Each point is reached from the start by the listed moves, each made once or not at all, plus a little noise. Is the number of moves made odd or even? Then give how often each move was made.

Moves:
(1): [ 54   8 -42 -17]
(2): [10 56  7 20]
Start: [ 2 45  2 18]
Points:
[15 99 11 42] -> odd (0, 1)
[ 55  51 -44  -3] -> odd (1, 0)

Moves:
(1): [35  8  7 -4  9 -9  2 13 -2 -3  6 -2]
(2): [ -7  57  -3  14 -13   5   4 -11   1  12  -2  23]
(3): [ -4   3  42  -6  -1  10  -7 -15  -3  -6   6  -1]
(4): [ 12 -21  17  64 -21   9 -12  -3  -9  10  21   4]
(5): [-5  1  6 14 31  4  5 17  5  2  1  0]
(6): [ 0 -2 -5 -1 -3 41  5  1  2  4 -4 -8]
(7): [ 3 -5 -6  6 -1 -8 50 -4  3  1 -6  0]
(8): [-13  -6  11  -7 -20   2   2  36   0  -1  -4  -5]
(9): [ -2  -1   1  10  -9   0  -3  -1  47  -5 -11   1]
Start: [-31 -23  10  23   9  -6   6 -17  23  19   0 -21]
Points:
[  3 -50  37  90 -38  26  48  32  61  23   0 -28] -> even (1, 0, 0, 1, 0, 1, 1, 1, 1)
[-44 -53  90  99 -10  16  -4  21  60  20  13 -16] -> odd (0, 0, 1, 1, 1, 0, 0, 1, 1)
[-28   8  16 121 -38   0  48 -36  61  37  -1   2] -> even (0, 1, 0, 1, 0, 0, 1, 0, 1)
[-10  16  73  87 -39  51  -2   4  12  35  18  -7] -> even (1, 1, 1, 1, 0, 1, 0, 1, 0)

Moves:
(1): [ 47 -25 -10  14  -3  -3  17 -22 -11 -14  18   1   1  -4  19   8   7   8
   5 -16 -14   7  20]
(2): [ 31  63   0  17   4  -3  11  -2 -15  26   2   2 -16  -8 -18   5  -8  -4
 -17 -13 -10   7  20]
(3): [ -8  -4  49  -4  -1   7  -1   0  -1   4  -5  12   5  13  14  -3   7 -10
   1 -11  12   3  10]
(4): [ -9 -13  -4  49 -10   6  10   2  -9  -3   3   1  -6  16   2   6   6   4
   2   6 -10  -6   0]
(5): [ -4  -5   5  12  47  -7  -3   0   1   9  -5  16   6   2 -19 -19   7   6
 -12  14  -6   5   8]
(6): [  5  -3 -14   2   6  40   5  -3  -2 -16  -4  -1  -3   7   4 -16  -9  -1
   4  -4  10   4  -4]
(7): [-16  -8 -10  -7  -2  -3  55   5  12  -6 -17   7  -4  -7  10  -3 -22  -1
   9  16   9   1  10]
(8): [ 16  -6   3  14   3  -7  -4  26  -6  -8 -12 -13   4 -12   5 -12 -19   7
  -1   2   0  -8   4]
(9): [  3   1  -5  -3 -11   2   1   9  51  15  -6  21   3   1   2   8  -6  13
   2   8  -2  17 -25]
(10): [  8  -2   4  -1  -5  12  -6  -1 -14  45  -8 -12  -4  18  13 -16   2  13
 -12  13   1   7  14]
(11): [-18 -14  11   4  -1   0   8  33   0   3  54 -10  -9   7   3 -12  -1  -8
  -2   4   8  25   8]
(12): [  2  -7 -11 -14 -19   4  -1  11 -15  -9 -12  48  16   8  -3   3   6  -4
   6 -17 -16  11  -2]
(13): [ 10   2 -19  10  -2  -9   4 -12   9  -8   8 -24  60   3 -14  30 -17  19
   9  -4  18  -9  19]
(14): [ 15 -13 -11  -4  -1  -5  -2   4   9  -8 -15  11  -8  76 -11  -1   0 -26
   7  -2   2 -15   1]
(15): [-18  24 -16  -2  19  -6   1  -4   8  -9   5   5   4   0  48   6 -13   2
  -4   1 -15   2 -11]
(16): [ -3  -6   0 -12  12  -3  -1  13  -7  10   8  10 -19   3 -12  51  -8   9
  11  -3   6   5 -13]
(17): [ 11   4   1  -3   4  -7  12  19   2  -5 -10  -9  14   5   0  27  44  -6
  -9   4   9 -15  -6]
(18): [-10  14  21 -12   3 -13  10   4  -3 -18  14   3 -10   2  22   0  14  53
   5   7  20  -2  12]
(19): [  5   0   4   4   0 -11   2   4 -13  10   8  -2   7  -4   0  -1  11  -9
  45   3   3 -14  -3]
(20): [  6  -7  12   5  -9  11   3   2  -8 -12   5  14  -2   2   8   8 -11  -3
   9  49   6 -11   8]
Start: [  9   3 -23  23   9   9  -7  20  14  20   1 -12 -20  12  -2 -29 -21  -3
  24   5  39  21 -29]
Points:
[ 61  15 -67 120  53  10  74  41  -4  18 -31 -14  18  84 -41 -40 -74 -12
  72  18  55 -16  32] -> odd (0, 1, 0, 1, 1, 1, 1, 1, 0, 0, 0, 0, 1, 1, 0, 0, 0, 0, 1, 0)
[ 43 -14  -2  33  13 -10  22  84  17  37  83   8 -42  26 102  12 -45  82
  85  70  53  46 -16] -> even (1, 0, 0, 0, 0, 0, 0, 1, 1, 1, 1, 0, 0, 0, 1, 1, 0, 1, 1, 1)
[ 32  87 -46  24  54  27   8  32 -15  38  22   2 -49   4  26  15 -49  -5
  63 -12  32  19 -43] -> odd (0, 1, 0, 0, 0, 1, 0, 0, 0, 0, 0, 0, 0, 0, 1, 1, 0, 0, 1, 0)
[ 32 -43  -1  75   1  -4  49  66 -30 -16  81  37  53  61  65  94   9   3
  97  23  47  17   0] -> odd (1, 0, 1, 1, 0, 0, 0, 0, 0, 0, 1, 1, 1, 0, 1, 1, 1, 0, 1, 1)
[ 59 -51 -25  89  32 -38  58  60  56  -3  72  -6  44 111   2  21  45  48
  77  33  65  20   4] -> even (1, 0, 0, 1, 1, 0, 0, 0, 1, 0, 1, 0, 1, 1, 0, 0, 1, 1, 1, 0)
[ 27  58 -29  80   7  -7  77  70  -3  -2 -41  18  58  35  39  36 -36   9
  18 -15  41   9  15] -> odd (0, 1, 1, 1, 0, 0, 1, 1, 0, 0, 0, 1, 1, 0, 1, 0, 1, 0, 0, 0)
[ 15 -12   8  -3 -14   8  79  27  43 -32   1  97  -6  29 121  -2 -33  56
  60  45  40  51  -1] -> even (1, 0, 1, 0, 0, 0, 1, 0, 1, 0, 0, 1, 0, 0, 1, 0, 0, 1, 0, 1)
